Each wall is flat, endless, passes through zero and stands at right angles to its row. A trip goes straight from one point to another. Which walls does it cross, in order?
In the rows, zero is written as 128.

Walls:
(1): [157  63]
(2): [125  98]
(3): [162 105]
(4): [223 153]
(5): [ 43 199]
(6): [ 81 216]
Trips:
[171  91] to [135  80] => 4
[ 69 180] to [105 127] => 2
[ 68 132] to [159 150] => 2, 4, 3, 5
[71 72] to [88 98] => none

Walls:
(1): [181 145 133 114]
(2): [105 155  74 171]
(3): [ 69 125  61 153]
(4): [114 107 102 130]
Trips:
[159 214 159 185] to [103 139 156 107] => 2, 1
[152 149 155  93] to [141 118 146  93] => none
[147 178 171  38] to [230 132  81 184] => 2
[165 183 124 163] to [143  75 176 119] => 2
[145 116  99 114] to [122  79  35  74] => 1
[191  68 149 144] to [136  74 183  90] => none

Walls:
(1): [170 149 152  90 163  92 124  58 100]
(2): [133 176 159 162 145  99 116 122  92]
(3): [122 153 124 106  92 183 112 187 232]
(4): [155 133 175 117 172 128 111 249 114]
(5): [121 106 129 142 146  81 133 163 118]
(6): [103  70 159 158 126 112 114 111 121]
(7): [ 88 196 150 137 132 172  67 112 112]
(8): [158 101 151 140 124 128  99 140 153]
(9): [136 135 149 141 127 112 116 116 108]
(10): [155  22 106 139 119 118 121  91 158]
Trips:
[133  87 149 124 118 137  73 152 193] to [115 143 108 104 116  94  93 168 194] => 6, 10
[143 106 111 139 132  79  90 173 103] to [129  94 137  58  94 137 151 190 103] => 2, 9, 3, 6, 10, 8
[116 103 144 145 169 116 115 131 168] to [ 94 116  64  64  93 157 100 115  97] => 4, 7, 5, 8, 6

Walls:
(1): [159 107 137 134 157 157  97 121 124 132 129 152]
(2): [105 118  65 132 165 165 133 168 171 136 200 150]
(3): [109  69 198  98 175 152 115 119 126 172 113 145]
(4): [ 97  80 160  87 162  83 138 146 223  78 108 121]
(5): [130 112 151 117 178 134  76 178 193 116 140 166]
Trips:
[134 177  94 165 137  92 156  60 219 170 122 130] to [169 137 164 109  95 163 105 142  60 176 150  58] => 4, 2, 3, 1
[ 82 125 156 135 188  94 175  96 196 127 133  58] to [116  98 128  93 130  66 114 143 146  94  87 173] => 2
[202 198 155  99 164 182  80 128 137 158  96  95] to [136 138 132  67 157  43  96 177 101 131  87  76] => 4, 1
[139  78 110 180 105 132  93 139 118 164 129 115] to [120 143 133 121 123 107  82 159 122  88 103 178] => 5, 2, 3, 4

Walls:
(1): [117  92  70  86  87 101 113 124 101 134  78 115 129 159 156 107  48 191
  99 136]
(2): [132  94  95  96 148  76  60 181 154  84 138 134 140 126  80 117 169 203
 102 143]
(3): [109 146  87 163 163 139 116 110 113 192 115 138  98  83 130 146 142 129
  80 166]
(4): [152 152 156 156 112 162 148 168 201 139 187 183 196 190 114 174  78 137
 109 136]
(5): [111 201 157 218 238 147 184 125 190  99  69  73  93 183  55  95 160 161
 169 103]
(6): [131 156 152  74 165 130 138 176 143  71 145 162 134 177  99  43 160  78
 115 120]
(7): [169 102 143 120 223 102 152 137 147 172  88  98 205 111  68 158 121 128
 140  90]
(8): [172  62 112 108 112  84  79  51  79 143 148  89 105  91 146 111 178  80
 122 215]
(9): [134  71 183  95 157 140  56 162  65 103 138  15 148 120  51 108 111 108
  33  75]
(10): [120 138 211 100  96  29 198 153 166 130  88 165  99 147 170 105 193 136
 165 108]
Trips:
[137 165 117 112 189 109  98  72  88 211  67 144 142 172 147 128  56  82
 195 138] to [ 95 116 114 163 114  37  60 109 129 131 100  98 114 190 165 226 168  95
  94 207] => 5, 10, 7, 2
[169 101 172  63 120 132 133 117 125 141 194 199 125 141 139  87 122 126
 190  93] to [190  70  87 150 191 146 135 161 143 112  80 143 164 120  40 107 172  64
 180  73] => 7, 8, 2, 5, 9, 4, 10
[123 186 109 112 120 181 181 111 159 218 199 162 138 144 120  60 214 169
  77 135] to [121 121 101 137 161 179  95 143 194 137 136  92 181 148 195 159  94  65
 133 146] => 10, 7, 5, 6
